Rows are points. The ring and each string are closed loops that go straight from each point to the next, and from the last back to the first. Before rounding, they use only three directions, however many columns there are. Count how often each string passes through the ring. Passing back the other way cancels.
(in the rows, 128 means zero)

Ring (8 x 3):
[[191 147 119]
 [158 181 125]
 [ 96 175 127]
 [ 63 125 120]
 [ 69  85 110]
 [111  54  98]
 [158  61  99]
 [191  98 109]]
String (15 x 3):
[[191 165 153]
 [203 174 139]
 [197 174  91]
 [165 150  77]
 [140 124 114]
 [170 122 154]
 [202 126 158]
 [184 122 147]
 [162 125 120]
 [170 138  88]
 [191 154  72]
 [205 165  90]
 [171 155  83]
 [152 138 110]
 [154 134 141]]
Times through: 1
String (20 x 3):
[[107 139 102]
 [ 78 171  92]
 [ 62 190 112]
 [ 71 184 146]
 [ 92 160 163]
 [116 138 122]
 [119 146  84]
 [ 96 188  88]
 [ 84 199 123]
 [ 79 189 168]
 [100 152 151]
 [103 143 147]
 [ 80 155 172]
 [102 135 142]
 [112 141  82]
 [ 74 163  90]
 [ 33 175 128]
 [ 47 159 149]
 [ 64 143 176]
 [ 97 132 147]]
Times through: 3

Ring (8 x 4):
[[173 153 129 129]
 [152 182 140 125]
 [109 177 145 119]
 [ 72 128 125 119]
 [ 71  91 110 122]
 [ 99  55 101 126]
 [144  61 109 129]
 [171 101 118 130]]
String (28 x 4):
[[116  16 112 123]
 [122  36 129 119]
 [125  66 136 118]
 [124  98 113 127]
 [126  91  83 137]
 [130  87  76 139]
 [148  37  76 139]
 [160  11 113 127]
 [154  39 130 122]
 [138  76 142 118]
 [135  99 116 127]
 [136 113  87 137]
 [160  74  81 140]
 [168  49 102 133]
 [166  47 102 133]
 [147  90  74 142]
 [133 106  91 135]
 [138  88  80 139]
 [149  31  86 135]
 [143  16 118 123]
 [134  32 130 119]
 [127  66 146 115]
 [122  92 112 127]
 [123  71 134 119]
 [121  96 123 123]
 [119 105  99 131]
 [113  72  80 136]
 [110  24  74 135]]
Times through: 3
String (22 x 4):
[[113 104 132 120]
 [109 116 112 126]
 [ 67 113  87 130]
 [ 43 106  91 126]
 [ 40  90 123 114]
 [ 70  83 152 108]
 [102  96 147 113]
 [109 114 123 123]
 [ 89 128  88 133]
 [ 51 104  87 128]
 [ 32  78  88 124]
 [ 48  61 109 119]
 [ 43  66  74 129]
 [ 73  91  74 134]
 [104 109  99 130]
 [105  86 128 120]
 [ 92  58 129 116]
 [ 65  27 110 118]
 [ 54  42  74 130]
 [ 63  73  65 135]
 [ 88 108  76 136]
 [100  97 118 123]]
Times through: 0

Ring (8 x 8):
[[168 151 107 117 135 107 125 135]
 [144 199 101 123 115 145 139 133]
 [113 211 108 127 107 183 140 136]
 [ 76 180 114 131 120 211 127 144]
 [ 77 132 124 129 139 198 111 151]
 [ 95 102 134 124 147 174 102 153]
 [144  80 143 116 152 121  98 151]
 [168 103 128 114 148 100 108 144]]
String (30 x 8):
[[ 66 243  68 138 112 223 151 132]
 [ 95 232 132 128  85 219 142 140]
 [ 82 235 105 132  98 220 145 137]
 [ 66 230  55 139 126 213 149 131]
 [ 73 242  73 137 111 218 150 132]
 [109 226 134 126  86 204 141 139]
 [128 198 151 121  91 182 132 142]
 [129 180 138 121 106 169 128 142]
 [107 181  84 129 134 168 133 136]
 [116 172  98 126 131 162 129 138]
 [126 160 119 123 126 157 124 141]
 [104 176  65 131 146 161 133 134]
 [118 213  55 131 132 156 147 127]
 [152 235  81 124 108 141 152 125]
 [179 216 134 115  89 130 142 132]
 [178 190 154 113  92 132 132 138]
 [165 216  97 121 108 128 146 128]
 [168 210 110 119 105 129 143 130]
 [175 184 158 113  93 133 130 139]
 [159 173 149 116 103 142 126 141]
 [126 173  96 125 131 152 130 136]
 [110 197  55 132 141 157 141 129]
 [120 225  64 130 122 161 149 127]
 [139 240 108 124  92 168 150 130]
 [126 249 101 127  91 180 153 130]
 [131 223 135 122  87 181 141 137]
 [133 190 149 120  96 173 130 142]
 [125 171 134 122 113 168 125 143]
 [101 176  84 130 137 172 131 137]
 [ 66 225  42 140 135 206 148 130]]
Times through: 3

Ring (8 x 9):
[[137 155  89 148 149 159 102 200 136]
 [146 187  88 122 133 155 105 152 123]
 [145 196 115  93 114 134 108  91 117]
 [134 190 129  89 102 112 101  60 123]
 [124 174 134 100 101 102  95  65 133]
 [119 142 145 116 116 105  98 106 141]
 [125 124 143 130 137 125 105 160 143]
 [132 136 110 146 149 149 104 198 140]]
String (25 x 9):
[[128 104 185 109 134 113 116 141 139]
 [121 109 149 137 141 122 104 173 148]
 [116 133  99 162 141 134  89 191 152]
 [128 157 108 133 131 134  98 151 138]
 [136 149 130 118 133 135 109 146 132]
 [144 124 137 128 156 154 120 202 132]
 [139 142  77 167 165 175 103 249 140]
 [146 153  81 153 162 177 109 233 132]
 [146 158 118 119 142 152 114 166 126]
 [140 163 119 115 132 141 109 143 127]
 [130 181  80 137 127 141  91 146 135]
 [140 212  47 139 128 159  90 152 127]
 [156 206  98  96 124 154 113 115 110]
 [156 201 121  81 117 142 117  89 108]
 [147 212 107  87 107 132 106  72 113]
 [131 199  90 116 110 127  91  96 129]
 [131 180 107 115 116 126  96 108 131]
 [139 167 147  90 115 120 112  89 123]
 [133 183 159  69  92  95 106  26 121]
 [123 181 143  88  91  91  95  36 130]
 [132 153 173  80 107 100 111  64 126]
 [131 159 131 111 121 122 103 115 132]
 [122 161 119 123 117 116  93 114 139]
 [107 155 106 143 113 105  79 119 152]
 [114 106 177 118 124  97 103 123 149]]
Times through: 0

Ring (9 x 12):
[[199 161 117 130 122 137 118 158 117 102  88 189]
 [193 173 113 149 124 144 129 143 117  97 110 179]
 [166 168 122 171 123 147 154 117 127  97 134 151]
 [140 152 141 180 120 143 177 102 139 100 139 134]
 [111 120 155 168 114 137 186  94 150 114 132 112]
 [ 95  87 143 133 110 139 164 100 146 135 121  92]
 [ 99  73 124 102 110 143 134 114 136 148 109  90]
 [138  92 114  89 113 140 110 142 125 140  87 128]
 [168 119 117 100 116 136 109 156 121 125  78 160]]
String (18 x 12):
[[170 144 134 140 118 134 141 140 130 106  96 167]
 [153 125 107 117 119 148 118 134 120 125 109 135]
 [174 139 135 130 117 131 135 148 129 108  86 173]
 [208 149 148 119 117 116 127 178 128  98  49 217]
 [198 133 116  92 118 130  96 178 115 116  58 193]
 [172 123  96  94 119 146  93 156 111 128  89 153]
 [220 158 115 106 121 131  97 184 111 103  59 214]
 [242 190 144 143 123 118 128 185 121  77  55 249]
 [230 194 143 158 123 123 140 169 124  75  74 234]
 [230 203 113 158 128 140 123 161 111  80  99 217]
 [184 168  79 137 128 162 106 134 104 110 133 151]
 [150 134 115 135 119 147 134 125 125 118 118 135]
 [174 161 151 166 119 129 164 133 137  92 103 177]
 [200 195 145 187 124 132 166 135 131  75 112 199]
 [193 188  86 159 130 161 119 130 106  97 140 161]
 [171 155  77 130 126 164 104 130 105 118 134 137]
 [219 192 102 148 128 146 114 156 108  89 105 200]
 [242 203 145 161 124 121 139 176 122  70  69 247]]
Times through: 1
String (21 x 12):
[[125 143 122 173 121 154 166  91 134 111 156 108]
 [136 133 107 144 120 155 139 109 125 121 139 114]
 [140 127 108 132 119 152 132 118 124 124 127 121]
 [149 148  85 143 125 165 122 112 113 119 150 116]
 [149 140  88 133 123 162 118 118 114 123 139 119]
 [161 148 122 148 120 144 142 127 127 108 118 149]
 [196 189 147 183 123 131 166 136 132  78 109 197]
 [197 199 106 179 129 153 141 128 115  85 138 175]
 [172 178  83 163 129 167 126 114 109 104 156 137]
 [143 143  86 141 124 165 124 109 115 122 150 111]
 [153 174 118 189 125 155 165  99 128  95 158 134]
 [142 166 141 197 122 146 186  94 140  93 152 134]
 [120 133 121 164 119 153 162  93 134 117 152 104]
 [120 117 111 138 118 154 142 104 129 128 139 101]
 [140 135 152 161 116 133 173 115 143 106 115 143]
 [128 140 191 195 112 119 217 101 163  92 117 148]
 [105 125 184 192 111 126 218  86 164 102 131 119]
 [ 90 105 137 159 114 148 177  82 146 128 150  81]
 [123 117 121 139 117 148 147 108 132 125 130 109]
 [123 114 109 130 118 154 135 109 127 131 133 103]
 [110 125 118 160 119 156 161  88 134 122 156  91]]
Times through: 2

Ring (6 x 14):
[[142 123 162  86 106 115 172  70 136 131 141 122  79 142]
 [128 165 153  79  98 112 110 124 152 125 111 128 142 139]
 [102 185 136 100 107 128  64 173 148 122  94 131 185 128]
 [ 76 157 114 151 136 158  79 180 115 129 109 128 168 113]
 [ 89 114 112 152 143 154 149 122  94 138 135 122 104 122]
 [119 100 137 123 128 135 188  74 105 138 150 120  65 134]]
String (22 x 14):
[[152 169 214  73  86 116  96 114 188 115 127 124 134 129]
 [146 168 175  59  86 102 115 107 168 122 115 127 133 144]
 [129 161 132  66  96 100 131 109 141 129 106 130 133 151]
 [115 155 111  82 107 109 133 118 124 132 105 130 135 149]
 [121 151 150  98 108 124 120 121 141 127 120 126 129 133]
 [129 151 184 104 106 133 109 121 157 122 131 123 125 123]
 [144 170 211  83  90 123  87 125 185 115 126 124 141 124]
 [121 155 169 106 109 133 104 131 151 123 124 124 136 124]
 [101 153 118 111 119 130 113 140 122 131 110 128 144 133]
 [116 168 169 107 107 135  81 150 157 121 116 126 156 121]
 [113 191 184 108 102 139  40 180 175 114 106 128 188 113]
 [ 83 212 137 117 111 143   7 225 159 116  79 134 233 113]
 [ 65 194  82 126 125 140  42 216 119 127  74 136 219 124]
 [ 72 178  87 126 127 139  68 192 114 130  86 133 194 127]
 [ 97 153 120 119 122 136 107 147 121 130 111 128 147 128]
 [116 164 183 118 110 144  77 152 161 119 123 124 152 113]
 [104 189 171 116 108 143  40 187 166 116 104 128 191 111]
 [ 91 207 137 107 107 135  24 209 158 118  82 133 221 119]
 [ 81 199  86  98 112 121  53 198 128 127  70 137 214 136]
 [ 90 174  90 100 115 121  93 163 118 131  87 133 175 140]
 [112 159 142 103 111 128 105 137 139 126 113 127 144 131]
 [134 158 194  98 101 130  99 124 168 119 129 123 132 123]]
Times through: 3
String (17 x 14):
[[ 73 188 128 145 127 159  29 217 138 121  93 131 211 106]
 [ 96 160 160 141 125 157  72 169 142 123 121 124 160 108]
 [101 144 138 129 124 144 111 140 126 129 123 125 135 122]
 [ 69 133  65 146 144 146 132 150  78 141 108 129 138 131]
 [ 67 105  67 168 158 159 161 130  62 145 128 124 105 125]
 [ 93  88 106 158 149 155 189  91  78 143 150 119  68 126]
 [133 107 189 128 122 146 163  80 136 129 162 116  69 119]
 [133 126 187 115 114 139 141  96 146 126 148 119  93 122]
 [115 124 128 110 121 127 161  96 114 135 131 124  97 138]
 [133 111 126  86 112 109 200  58 111 139 137 123  67 153]
 [156 127 170  63  94 100 181  54 146 130 139 122  74 152]
 [154 150 207  76  91 116 127  91 174 120 138 122 107 133]
 [150 163 215  81  90 121 101 112 184 116 132 122 127 126]
 [125 157 177 103 106 132 102 129 156 122 125 124 135 124]
 [108 161 138 107 113 130  99 145 137 126 111 128 151 129]
 [ 78 190  86 109 118 128  61 194 122 128  77 135 204 133]
 [ 68 193  89 126 124 141  42 214 122 126  76 135 217 123]]
Times through: 3

Ring (7 x 14):
[[206 144 155 143 137 110 150 134 141 150 152 154 156 170]
 [162 186 153 179 150 126 124 118 149 136 134 142 112 171]
 [ 97 170 125 170 135 133 107 121 157 129 121 105  76 141]
 [ 60 108  88 120 102 127 111 140 158 135 123  68  73 101]
 [ 91  52  78  72  80 111 135 160 151 150 140  68 111  89]
 [140  47  96  67  84 101 153 164 144 157 153  93 146 105]
 [201 100 139 108 116 102 159 149 139 157 159 140 169 151]]
String (21 x 14):
[[168 192 185 199 156 124 125 118 144 126 140 155 136 185]
 [134 144 168 169 131 120 126 133 143 124 143 127 140 157]
 [142 133 130 138 124 118 131 135 148 142 139 118 120 142]
 [148 146 149 155 131 119 130 132 146 136 141 128 128 154]
 [162 166 182 183 144 120 130 126 142 126 145 147 147 175]
 [209 190 189 190 159 118 139 119 140 136 148 173 155 196]
 [170 149 191 175 138 114 137 133 138 126 153 150 168 175]
 [159 129 155 145 126 113 138 138 142 137 148 132 148 154]
 [156 121 129 126 120 113 139 140 146 146 144 122 132 142]
 [173 116 169 142 122 108 147 144 137 136 157 139 173 159]
 [152 111 161 140 117 110 141 145 139 133 153 127 162 149]
 [150 114 120 118 116 113 139 142 147 149 143 116 127 135]
 [203 106 108  94 117 105 158 146 145 169 151 133 142 142]
 [234 105 121  92 120  99 168 147 140 173 159 149 164 153]
 [249 112 148 108 127  97 172 146 135 167 165 164 185 168]
 [227 127 110 101 128 106 160 139 145 174 150 147 139 154]
 [194 132 117 117 128 111 148 137 147 162 145 137 129 150]
 [165 132 133 133 126 114 139 137 146 147 144 128 131 149]
 [194 155 126 136 138 116 142 129 148 157 141 143 122 160]
 [239 212 150 173 169 121 142 111 148 159 139 178 121 196]
 [208 218 178 201 171 125 131 109 146 139 138 174 128 200]]
Times through: 1

Ring (9 x 14):
[[138 159 117 114 163  95 128 156 105 124 164 115 101 127]
 [119 130 124 125 146  81 120 124 139 149 119 156 133 116]
 [104 118 134 130 123  83 119 101 162 159  86 172 146 116]
 [ 91 119 145 130  93  97 122  83 177 157  60 166 143 124]
 [ 95 133 152 127  83 122 133  91 163 145  72 140 128 136]
 [110 150 153 123  91 149 148 115 129 132 110 109 112 146]
 [139 174 144 117 123 171 163 157  76 115 175  72  89 154]
 [151 182 131 112 149 153 156 175  65 108 198  68  80 150]
 [148 177 122 110 160 126 143 173  78 110 191  82  82 141]]
String (22 x 14):
[[120 155 136 117 121 120 135 130 124 126 129 112 105 138]
 [124 151 138 121 124 129 141 133 115 132 136 114 111 137]
 [107 155 144 116  96 124 134 113 144 124 101 110 102 143]
 [ 98 147 164 125  65 159 150  96 145 134  84 110 115 151]
 [116 141 155 131  98 160 156 119 115 144 121 117 126 143]
 [119 147 141 123 117 130 141 126 121 136 126 119 116 137]
 [103 150 145 118  94 119 131 107 151 128  93 119 108 141]
 [129 148 143 126 124 148 152 138 101 137 147 112 117 139]
 [141 165 157 127 111 203 180 155  62 127 179  72 104 158]
 [142 183 147 115 118 182 167 162  69 107 182  57  79 161]
 [135 186 133 105 127 138 144 156  96  98 165  66  69 153]
 [173 198 127 109 171 176 170 207  23  97 249  40  66 156]
 [156 173 126 116 164 147 155 181  58 117 208  81  91 142]
 [148 160 128 120 159 136 150 167  75 127 188 100 104 136]
 [159 167 114 115 186 116 142 184  65 120 211  97  95 131]
 [154 165 109 113 188  99 133 179  78 120 200 106  95 126]
 [150 159 119 119 173 117 142 171  78 128 192 108 105 129]
 [127 156 127 115 140 106 130 141 118 125 143 115 102 133]
 [136 179 111 100 160  82 117 159 114 100 161  93  72 134]
 [159 190 117 105 173 130 145 190  60  99 216  65  68 145]
 [163 197 125 106 163 159 160 196  44  94 228  46  62 155]
 [136 185 133 107 129 142 146 158  92 100 168  67  72 153]]
Times through: 1
